Each row is a point. A path goes straight from each point to the next, and from the last back to the first. The post is the endless flat space through its rows: a point in 2 columns, a line in 3, a plane in 4, and so on, so that a path can go around it. Count how often the path circles the post. Going back the other way cancels.
In the rows, zero is written as 128.

Post (2 x 3):
[[123 117 173]
 [118 128  77]]
Path, 8 rows:
[[147 169 123]
 [ 90 158  80]
 [ 92 121 117]
 [ 66  94 128]
 [ 76 150  56]
 [118 145 143]
 [174 165  63]
 [141 129  84]]
Times around: 0

Post, 7 rows:
[[152 170 116 125 135 180 134 128]
 [176  42 249 191 150 109 188 139]
 [144 143 126  99 104 119 128 162]
 [118 156 117  90 152 136 180 102]
 [106 125 131 119 119 156  94 138]
 [131 136  88 138 151 152 112 122]
 [125 127 106 126 104 150 148 125]]
Path (29 x 8):
[[140 153 121 158 176 144 158 147]
 [144 169 140 100  98 179 144 183]
 [143  93 101 119 140 134 166 129]
 [152 109 138 111 138 158  78 119]
 [100 159 107 109 166 151  57  86]
 [111 173 164 134 138 139 101 132]
 [135 160 178 142 129 165 172 155]
 [112  95 134 104 130 127 176 163]
 [174 122  75 111 148 161 189 138]
 [206 149 107 123 133 171 178 119]
 [ 98 112 115 106 132 112 128  88]
 [150 178 146 134  86 122 129 155]
 [102 109 141 134 100 132 108 158]
 [152 120 126 133 127 125 189 169]
 [135  88 115 119 142 146 151 144]
 [168 135 174 130 128 168 112 171]
 [110 168 119 112 165 119 132 171]
 [ 94 146 130 161 149 145 118 136]
 [146 125  78 161 133 138 142 173]
 [165 158 103 103 157 184 139 141]
 [111  55 170 104 114 107 161 123]
 [102 121 118 103 129 134 114 104]
 [144 141 108 167 154 111  80 124]
 [135  86 167 184 160 106 190 124]
 [170 143 139 125 159 122 162 155]
 [156 133 137 146 147 210 161 123]
 [145 112  93 161 128 137 187 130]
 [ 95 152 125 140 146 124 139 135]
 [114 120 127 169 131 100 104 142]]
Times around: 3

Post:
[[102  92  79 134  71 181 139 129 159 115 117]
 [112 190 139  78 169 124 143  86 143  85 108]
 [133  81 157  28 188  82  82 124 167 132 125]
 [ 60 105 112 130 129 137  96 110 122 113 110]
 [143 147  93 111 140  69 137  77 142 143 127]
 [119 172 145 110  96  96 117  95 119  81  95]
 [ 95  60 165 129 135 175 119 143 176 196 143]
 [110 117  92  93 128 149 137 151 188 202  64]
 [ 68 110  91 119  64 177  97 106 137 160 148]
 [ 94 177 139  71 111  65 176  74  88  72 104]]
Path:
[[ 77 137 145 147 102 105  90 140 154  82 104]
 [114 143 138 107  64 121 132 159 149 127 158]
 [ 13 109 150  65 151  94 131  96 143 126 116]
 [111 155  67 105  95  62  98  65 147  80  39]
 [131  63 184  74 139 143 150  77 145 107 176]
 [143 155 122 115 105 152 102  87 143 110 142]
 [ 92 184 142  57 110 146 136 153 104  96 105]
 [146 127  82  57  86 101  98 150 169 118 120]
 [ 77 150  95  75 124  65 105  71 155 108 137]
 [104  88 169 174 112 141 103  85 159 115 140]
 [144 121 121 106 174 117 167  92 161 160  91]
 [ 49  95  73 144  90 222  99 104 115 120 143]
 [101 180 108  77 159  64 146 111  94 131  71]
 [ 57 184 114 126  83 137 138 113 114 134 108]
 [149 165  90  55 121  56 140 138 182 136  76]
 [148 117 155  71 131 135 104 175 166 129 115]
 [ 58 116  62 124 144 149 146 125 110 128  94]
 [129 111 174  67  73  95 105 113 102 159  88]
 [ 71 113 131  81  87 111 103  80 130 108  77]
 [ 78  80 162  70 134 147 212  92 184 139 148]
 [ 77 147 151 114  74 126 146 130 135 108 100]
 [113 123 148 131 150 110 135 127 120 147 194]
 [132 175 101  74  70 123  96 105 120 113 110]
 [146  90 127 104 140  74 117  94 129 138 115]
 [ 75  86  96 140 136 147  99  96 142 131 109]
 [ 94 124 149  82  76  92 141  97 165 141  85]]
Times around: 0

Post (17 x 18):
[[152 186 167 134  97  99  83 166 167 114 125 155 105 131  95 135 104 108]
 [143 154 108 148 116 121 198 182 172 231 101 177  74  80 108 142 169 182]
 [128 133 109 112 113 139 127 125  98 107 134 152  97 141 133 128 154 137]
 [138 125 149 151  99 116 126 184 155 104 123 154 139 184 142 128 173 149]
 [126 129 157 137 164 134  83 189  88 136 164 111 110 126 113 128 130 137]
 [118 125  77 165  98 124  90 165 147 143 183 152 128 204 149 159 128 152]
 [144 164 136 132 148 144 108 188 124  95 119 132 126 120 161 121  83 146]
 [136 163 120  97  98 209  98 161 169  67 145  82 139 187 113 111 124  85]
 [149 132  98 120 102 106 100 132 169 121 122 126 175 164 130 172 187 150]
 [240 121 158  65  51  66 172 161 129 150 107 105 249 169 166 158 109   8]
 [126 125 126 132 122 135  63 154 154 124 191 154 141 147 167 118 146 128]
 [164  97 149 151 145 238 107 110 113 122 107 155 118 127 164 176 147  50]
 [169  93 149 132 188 145 132 117 140 109 137 137 121 159 155 161 134  83]
 [116 129 136 120 138 174 118 139 124 183  91 154 130 155 151 107 120 110]
 [138 124 147 101 126 151 115 164 129 134 147 167 128 146  99 143 111 176]
 [131 134 179 140 110 108 146 134 142 154 149 117 124 126 158 176 122 148]
 [ 92 115 129 202 129 145 139 123 149  97 142 148 133 108 111 125 122 135]]
Path, 14 rows:
[[119 150 137 107  58  99 119 184 122 133 156 140  89 153  46 156 143 100]
 [149  92 211  89 130 133  55 156 159 103 129 152 135 144 128 158 140 129]
 [175 120 174 114 143 138 107 213 117 151 111 134 172 173 158  91  79 103]
 [129 110 161 143 157 182 112 134  95 157 117 109 114 165 128 140 143 119]
 [148 168 145 139  93 129 128 142  91 140  90 156 105 158 131 140 122 126]
 [124 135 164 117 167 129  79 124 137 113 121 133 140 136 125 130 164 120]
 [ 94 153  81 138  92 103 124 174 145 173 139 157 105 158 132 111 150 141]
 [106 161 102 176 104  76 201 127 178 175 119 183 104 162 110 144  97 139]
 [144 159 132 156 101 135 104 129 191 136 137 174 120 180 134 106 167  74]
 [180 148 150 140  72  73 159 135 142  93 114 123 143 148 165 179 147 133]
 [134 169 127 134  66 123 114 181 140 187 164 121 103 134 113 128  76  86]
 [112 103 130 160 145 167  86 136 151 139 131 147 132 180 195 173  92 121]
 [114 119 171 138  97 200 117 195 152 124 131 111 172 122 145 162 184 150]
 [154 126 131 133 100 133 122 192 132  87 206 165 151 179 107 181 131 116]]
Times around: 0

Post:
[[107 136  89 127 156 153 117  72 137 139  87 126 141 105 187 145 106 133]
 [106 137 111 126  87 163  94 187  89  87 111  86  80 153  80 119  98 132]
 [119 101 106 149  69 144  64 138 107 146 105  73 102 108  74 119 125 153]
 [155 155 119 145 150 102 145  82 169 120 131 135 135  99 194 105 149  83]
 [ 96 138 102 107 125  78 119 110 143 163 101 186 172 118 176 121 122  78]
 [126 201 159 101  70  58 194  83 165 102 162 169  98 115 166 156 134 123]
 [146 196 120  93 110  74 170 141 197 139 123 121 156 138 136 104 151 125]
 [ 71 167 104 150 152 122  75 121 164 145 137 149 107 134 171 149 152 122]
 [168 190 159 118  92  64 170 112 135 158 155 146 138 184 164 149 123 120]
 [163 222 155 100 127  66 170 147 116 140 181 126 130  87 151 142 136 129]
 [154 169  93 115 159  88  64  82 155 118 109 149 115 113 177 113  86 123]
 [142 129 123  94 174 135 108  97 164 125  83 148 123 116 118 152 130 104]
 [ 87 107 128 183 126 126 124 184 114  92 129  86 139 131  34 109  83 183]
 [122 155 125 136 101 190  77 165 134 139 160  92 125 117  60 100  74 127]
 [127 134  52 117 181 129 121  94 148 168 115 154  84 112 159  97  97 111]
 [123 161 130 157  87 168 110 163  76  93 111 132 116 127  54  73 135 200]
 [179 177 109  77  83  73 159 125 149 100 208 146 141 137 150 140 162 144]]
Path, 20 rows:
[[136 148 103 113 157  93  62 148 165 143 140 114 109  94  93  95 132 162]
 [ 83 219 173  76 105 114 111 135 136  89 119 161  71 124 114 115 192 115]
 [198 160 135 106 168  78 198  91 176 135 123 105 143  76 142  70  95 159]
 [ 83 166 133 150  89 101 154 157 116 108 173 143 118 129 150 141  82 149]
 [121 126  54 104 116 146 120  79  96 123 160 187 117  57 163 123  92 121]
 [132 230  59  88 100  66 116 181  74  59 105 146 126  95 158  66 155 139]
 [113 161  47 126 112  94 151 107 174 168 154 159 139  85 183 132 152  94]
 [ 89 192 142 161  95 139 171 136 110 104 149 129  63  85 178 158 125 173]
 [ 51  87 121 166  51  61 146 131 187 102 136 157 122 140 134 109 172 143]
 [182 176 184 126  99 124 161 108 188  85 195 110  99 142 144 170 148 169]
 [179 229 150 133 138  87  76 112 115  95 136 229  69 188 219 139  82 121]
 [117 219  98 125  79 152  98 117 151 135  73 146 114 137 149 151 165 138]
 [143 120 129 164 142  81 127 108 111 135  87  66 142 110 117 156  90 125]
 [141 128  76 107 113  81 120  66 211 116  80 206 148 136 157 122 145 132]
 [178 152  55  98 208  89 117 192 121 190 192 105 166 167 140 168  97  93]
 [ 93 183 151 169 152 160 118  84 139 139 150 114 106 120 101 140 110 112]
 [ 99 138  63 117 103  77 114 164 131 134 100 153  93 189  95  81 120 120]
 [168 214 118 150 158 137 155 171 130 113 176  97 111 111  89 124  66 106]
 [160 122  58 115 119 105 144 158 164 131  96 163 130 144  88  98 136 168]
 [178 109 161 101 112  58 120  98 170 143 145 105 107  68 144 167 117  98]]
Times around: 0

Post, 17 rows:
[[129 132 130 170 152 137 137 126 127 123 146 118 149 163 136 148 162 105]
 [138 141 150  92 175 107 107 111  80 153 125 147  97 129 108 149 132 146]
 [122 119 140 109 131 128 114 124 131 159 136 150 128 120 145 135 116 108]
 [149 155 137 117 124 150 204 113 159 164 139 143 124 122 139 141 129 139]
 [145 122 159 109 122 104 147 104  97 141 102 135 142 155 178 127 142 181]
 [148 146 118 130 120 140 127  96 127 116 157 117 118 110  92 122 123 139]
 [106 105 124 150 119 145 155 116 113 141 141  94 102 128 100 128 149 128]
 [133 112 141 121 111  81 127 155  90 108 129 182  99 130 142 136  99 118]
 [145 104  92 102 139 124 150 119 111 133 129 114 128 155 143 138 103 121]
 [148 108 125  63 152 125 115 125 162 142 150 143 130 123 135 113 155 148]
 [149 148 115 124 122 157 127 162 108  92 136 117 139 140 145 157 100  99]
 [145 161 122 133 103 144 123 150 122 137 198 117 106 119  98 160 123 120]
 [131 108 177 115 150  77 110 153  95 137 115 150 119 120 129 134 100 112]
 [127 182 187 101 166 127 152 102 105 119 167 153 126 132 145 168 116 125]
 [132 113 134 127 142 132  96 122 137 132 125 101 104 108 125 201 121 126]
 [152 137 154  98 154 154 121 104 153 133 150 123 114 150 135 126 136 145]
 [114 156 134 131 110 136 145 125 122 109 139 117 136 170 121 130  98 148]]
Path:
[[142 121 111 127 168 125 161  97 113 141 100 173 105 106 149 128 124 117]
 [149 161 159 115 113  84 144 145 156 106 159 150 113 113 119 121  90 147]
 [149 166 120 113 140 107 151 157 115 157 185 136 114 135  79 130 100  80]
 [128 197 153 110 130 138 112  84 117  99 198 179  88 133 163 148 145 116]
 [ 98 108 175 166 131 123 141 137 130 108 137  86 116 116 131 135 113 103]
 [163 173  70 124 180  96 170 118 125 129 134 177 125 114  85 173 162 120]
 [167 159 140 117 132 106 144 145 120 129 186 159 149 152 121 143 141 118]
 [117 101 168  90 160 133 126 154  99  86 109 105 147 154 159 162 105 137]
 [165 130 146  95 153 131 146 138  82 125 130 109 134  72 135 154 135 131]
 [183 111 131  93 157 117  88 144  69 169 121 119 117 104 133 139 124 128]
 [106 105 182 118 138 153 134 128 105 128 128 116  96 162 137 149 102 128]
 [123 143 144  83 132 154 121 130 121 127 197 180  83 171 147 108  86 117]
 [137 169 148 145 149 176 118 107  94 132 186 159 147 119 141 147 143  97]
 [158 131 175 106 122 135 107 147 119 151 129 153 114 179 136 134  91 122]
 [113 121 198  95 121 103 133 118 124 139 101  81  73 177 116 156  88 187]
 [164 144 157 116  97 115 128 126 108 122 142 178  93  83 187 127 117  95]
 [154 131 136 117 107  99 158 105 107 105 217 135 114 101 117  76  95 105]
 [ 59 128 167 114  95 122 118   7 133  93 166 162  88 115 163 125  82 119]
 [134  72 179 103 168 109 133 159  96 137  82  73 112 151 167 150  76 117]
 [116 156 129 130 116 145 211 117 215 157 176 151 135 161 107 136  90 160]
 [145 150 147 148 106 111 123 167 187 129 176 168  87 160 132 188  55 144]
 [141 189 102 138 177 118 156 121  99 146 164 165 148 126  99 125 134 118]
 [125 122 120  97 184 137 138 144 103 134 139 117 134 190 145 156 123 157]
 [114 124 182 132 116 126  79  99  91 154 111 137 133 155 151 189  91 140]
 [139 163 181 126 132 177 163 121 168 145 147 133  96 108 105 121 156 106]
 [110 186  98 113 146 130 191  63 124 176 157 166 131 144 150 153 134 117]]
Times around: 1

Post:
[[154  85 117 124 119 157 130 115  83 141 122 131 130 128 139  95 152 153]
 [132  98 157  95 104  76 152  86 175 101 123 107  95 124 104 152 151 137]
 [122  84 133 125 128 159 119 142 130 124 125 119 103 122 121 178 120 127]
 [145 128  97 119 129 106 131 125 132 117 149 106  79 106 108 171 168 177]
 [146 116 152 118 148 127 115 117 134 121 103  86  82 148 111 140 204 135]
 [117 118 165 110  82 129 126 122 141 133 122 122  68 118 132 112 117 163]
 [141 128 117 117 104 155 126 172 143 121 156 148  73 144 110 144 124 114]
 [ 91  80 174 101 159 159  70 179 138 146 204 134 121 142 159 101 113 164]
 [120 166 107 120 151 111 142 183 135 111 142 110 138 104 119 134 127 154]
 [ 97  66 130 109 135 162 112 181 147 133 142 129 104 115 134 132 163 135]
 [134  85 113 119 162 177 102 117 150 101 125 127  98 138 136 130 138 133]
 [155  89  69 168  97 114  90 153 123 160  98 136 161 137  91 111  81 168]
 [ 70 140 122 172  61 102 160  74 176 122 107  95 101 170 116 160 182 151]
 [120 122 114  98 139 126 136 136  98 138  72 186 143 160 136 161 131 126]
 [139 121  98  86 116  73 130 132 134 191  54 130 138 216 191 177 101  84]
 [119 114 100 140 131  68 111 175  82 129 155 121  97  92  95  81  79 151]
 [ 74 151  87  72  89 116  78 151 102 178 117 141 157 178 175 126 117  84]]
Path (23 x 18):
[[118 206 147 164 107 155 121 117 141 128 120 114  35 124 146 120 162 157]
 [118 173 119 135  79 115 158 123 110 156 135 102  86 162 137 121  94 121]
 [125  67 204 118 185 133 108 168  77 125 110 138 117 213 150  90  67 112]
 [116  63  86 163  56 124 139 143 135 103  80 149 158 111 106 120  91 142]
 [ 82 160 135 142 154 116  96  40 112  81 137 112 131 105  94 156 183 122]
 [ 86 169 121  86 189  98 115 118 190 111  90  87 166 132 126 114 168 111]
 [ 90  85  81 110 110  79 148 165 126 159  98 148 164 157 167  92   7 142]
 [ 97  74  98 102 131 130  96 162 123 101 148 132  86 145 149 120 153 132]
 [108  70 137 172 144 150  95 119 163 132  87 148 141 164 131 103 146 118]
 [177 115  82  99 173 142  72 104 205  97 193  83  41 103  74 133 169 145]
 [181 101 118  74 126 155 124 153 167 111 132 141 110 138  89 132 106 138]
 [111 119 159 122  90 134 126  83 128 135  90 136  87 170 158 134 131 159]
 [162  74  74 128  89 115 114 125 152 123 142 124 123 159 141 131 149 152]
 [158 132  78 109 147 151 106 134 154 101  99  86  73 211 123 136 109  70]
 [137  83  89 121 153 137 158 195 158 125 138 194 155 184 115 118  43  75]
 [116  56 139 104 165 159  97 229 142 163 139 133  96 103 109 106 161  98]
 [148  62 103 109  98 136  92 199 130 190 178 157  97 137 133 136  70 196]
 [179  95 188  56 119 105 142 148 205 108  99  81 117 156 120 203 124 106]
 [139 126 111  78 130 163  91  87 140  92  91  89 121  84 140 163 232 131]
 [115  99  91 173 113 195  88 134 129 192  98 175 104 171 150 123 143 207]
 [ 71 133 111 131  91  71 137  82 171 173  38  87 176 181 116 129 108 127]
 [120 115 118  69 188  67 130 112 107 112  85 106 149 178 171 140 123  72]
 [137 128  65 129  95  81 136 173  99 151  84 114 161 161 171 133 147 104]]
Times around: 4

Post, 17 rows:
[[151 134 125 113 137  79 128 194 156 107 168 181  91 132 103 140 124 122]
 [143 115 170 145 154  99 119 160  97 172 160 208 112 156 106 165 120 103]
 [149 130 156 196 132 159 122 183  76 113 141 155  59 121 127 107 199 152]
 [131 111 123 164 163  76 107 156 130 119 129 144  77 159 139 168 138  92]
 [134 125 101 107 102 161  63  99 139  50 126  92 173 116 124 115  65 138]
 [128 108 129 103 133  83 133 151  91 160 179 174 138 176 152 132 154 120]
 [180 103 133 110 112  64 103 140 130 151 177 133 168 157 132 169 132  74]
 [121  97 143 153 108 131  90 167 103 142  89 170  98 162  95  99 191 146]
 [ 72 148 121 120  97 144  87  95 189  59 108  78 167  75  95 104  79 154]
 [110 136 100 106 156 165  91 162 129  82 104  76 162  77 107 127 111 168]
 [120 150  89 100  60 122  90 102  98 125 111  89 162 183 123 171  97 127]
 [ 85 162 126  86 123 195  72 122 165  69 111  55 142 111 114 103  97 133]
 [100 106 144 141 136  98 132 191 108 129 142 121 132 158  97 118  92  97]
 [117 102 138  94  88 169 103 106 158  99  99  72 149 139 131 146  78 158]
 [159 126 153 132 177  76 139 142 107 119 180 140  87 172  76 141 145 123]
 [121 157 132 164 153 183 127 168 134  94 105 165 177 155 128 119 163 176]
 [170 115 122 114 129  99 168 146  87 162 142 174 106 151 114 149 149  72]]
Path:
[[192 108 125  99 152 123 116 155 125 130 180 208 138 179  42  70 152 108]
 [174 130 119 135 130 153  97 104 142  80 166 134 185 101  97 140 130 138]
 [105  77 141 114 150  85 140 176  61 216 133 179 213 151 146 178 113  48]
 [122 101 200  72  92 176 138 179 103 162 141  93 109 142 177 122 155 123]
 [111 163 131 116  90 134 137 168 123 119 116 116  95 208 146 127 149 168]
 [ 83  92 134 153  85  66  88 134 195 144 137  44 115  90 156 138 117 142]
 [ 90 165  70 114 105 131  77 119 143 112 141  51 132 145 117 171 123 138]
 [119 147 123 160 143 109 127 150  86 142 172 187 106 149 172 182 178 168]
 [122 123 111 111  88 136 124 179  86 136  66 119 138 171 117 168 158 136]
 [126 138 146  94  68 168 141 195  28 164  89 137 166 201  90 117 107 134]
 [151 137 106 106 125  97 129 189  94 125 199 159 151  95 175 113  71 123]
 [ 88 159  41 110 120 156  82 148 184  89  37  75 112 115 112 186  35  88]
 [154  83 123 141 223 109 155  77 115 109 182 140 167  97  91 174 118 112]
 [154 114 150 106 112 213  90 114 138  64 118 147 161 136 131  90 199 192]
 [127 103  73 111 156  85 129 128 104 154 125 168 167 167 143 231 123 134]
 [112  98 112 129 105 110  87 119 197  77  90  97  45 171  60 132 115 167]
 [164 127 101 107  89 100  47 176 173 105 162 140 167 131  94  90 106 143]
 [131 104 169 109 141 122  70 141 107 203 112 176 116 136 124 148 172 102]
 [131 172 139 161 135  93 116 106 140 107  83 124 119 125  84 174 151 102]
 [165 123 217 143 151 208 146 136  97 137 168 192 148 135 146 171 132 112]
 [133 120 133 190 108 113  84 144  88 152 156 195 168 199 151 164 172 115]
 [ 31 158 134 185 109 152  95 152  82 144 120  91 153 212 115 101 135 136]
 [203  95 154 113 131  60 101 133 131 132 165 213  56 137  73 110 162 123]
 [102 135 132 156 104  90 113 117 127  98 126 144 149 125 148 146 115 189]
 [ 82 134 168 122 124 178 128 111  96 133  65 142 127 196 115 168 112 144]
 [ 74 157 133 156  47  95  66 135 150 152 100 108  73 172 112 146 195  58]
 [175 143 152 133 156 177 153 125  90 176 125 178 148 228 100 237  93 147]
 [139 134 105 124 175 183 132 209  71 126 138 122  91  76 148  98 171 111]
 [175 166 153  92 107 128 124 164 158 111  99 161 133 100  57 112 105 109]
 [169 129 170 162  89 109  90 142  81 128 134  88 179 157 153 157 110 115]
 [114 120 110 123 120  74 118 186  82 190  97 124 123 173 133 166 131 122]]
Times around: 0

Post (17 x 18):
[[140 106  67 162 122 127 144 100 117 126 190 116 137 155 124 105 155 172]
 [107 105 221 154 194 100 118  98 110  73 133 137  91 166 116  98 152 123]
 [ 92 148  79 166 133 129 174 147 125 124 155 132 150 163 131 156 111 157]
 [102 152  82 187  96 139 157 114 128 150 164 130 118 204 133 119 164 120]
 [106 126  92 168 122 104 190 138 130 167 111 141 153 123 120  95 157 164]
 [125 149  65 161 107  76 165 141 173 141 156 137 124 141  91 128 118 129]
 [116  89 123 196 116 118  76 134 129 141 147  93  78 177 177 156 133 112]
 [152 110 234 105 153 108  65 152  63  37  83 115 121 121  96  57 126 108]
 [136  96 173  93 190 102  68 149 109  53 142 156 121 117 182  47 122  97]
 [100  68 148 143 113 118 138 162 104 102 174 115  95 175 142 118 137  93]
 [107 137  94 105 129 121 145 121 168 134 110 135 151 150  80 118 180 155]
 [167 142 194 124 117 124 173 128 151  77  92 148 146 102 100 107 167 158]
 [178 138 164 103 151 135 190 106 107  82  66 117 121  92  90  93 126  87]
 [149 158 174 113 147 122 164 133  98  96  94 153 153  47  68 123 177 104]
 [101 125  84 145  78  87 141 122 101 161 167 107  86 187 163 156 125 136]
 [130 123  63 167 104  83 164 104 137 186 142 141 180 198 121 160 146 127]
 [ 83  74 159 152  88 141  70 123 130 149 182 114  89 164 159 119  73 110]]
Path:
[[106 143 172 101  70  81 143 160  73 104  57 142  98 160  84 151 148  73]
 [171 109 206 104 101 142 146 126  51 105  98 144  97 154 103  75 192 115]
 [117 207 144 143 110  84 169 135 159 147 133 166 118 135 115 113 110 109]
 [ 91  75  65 177 160  92 198 156 100 183 133  87 104 242 187  89 119 117]
 [149 125 172 149 154  99 185 170 132 115 122 168 111 148 149  87 225 130]
 [133 148 122  66 130  97 138  75  66 124  94 164  97 214 125  54 186  84]
 [180  64  91  97 100 142  67  63 182  83 146 122 142 155 147 100  87 145]
 [132 109 162 118 141 169 174 167  81  73 137 142 112 116 146 100  78 122]
 [169  99  99  69 165  92 159 226 163 153  80 142 182  58 153 153 117 115]
 [135 106 131  91 187 101  93 142 178  92 124 114 118 109 172  73 131 141]
 [ 77 134  76 118  90 118 161 130 115 157 104 120 158 156 126  82  77 114]
 [ 90  76 117 138 101  88 106 121  94 127 137 135 129 107 114  97 131 116]
 [111 112  51 113 129 134 137 126 149 161  92 126 136 188 100 128 146 137]
 [112 116 127 172 129  84 215 152 121 135 190 125  63 194 133 136 125 140]
 [ 78 102 125 173 177 131 106 159 108 130 129 135 139 159 134  24 204 135]
 [134 109 137 156 135 161 112 137 100  87 131 117 200 129 169  67 156 148]
 [ 62 122  84 155 175 134 188 134  73  96 190 153 119 124 163  99 159 142]
 [156  98 120 164  81 141 132 118 159 141 109 145 110 152 152 141 101  70]
 [191 125 170 131 114  59 127 111  57 120 149 126  64 159 152  92 117 119]
 [133 105  99  93 127  60 163 136 111  87 153 100  97 213 125  33 206 194]
 [121 129 106  95 142  96 163 140 184  89 125 106 132  82 130 142 134  96]
 [167  54 154 138  77  18 128  66 146 136 117 107 105 157 121 119  91  91]]
Times around: 3
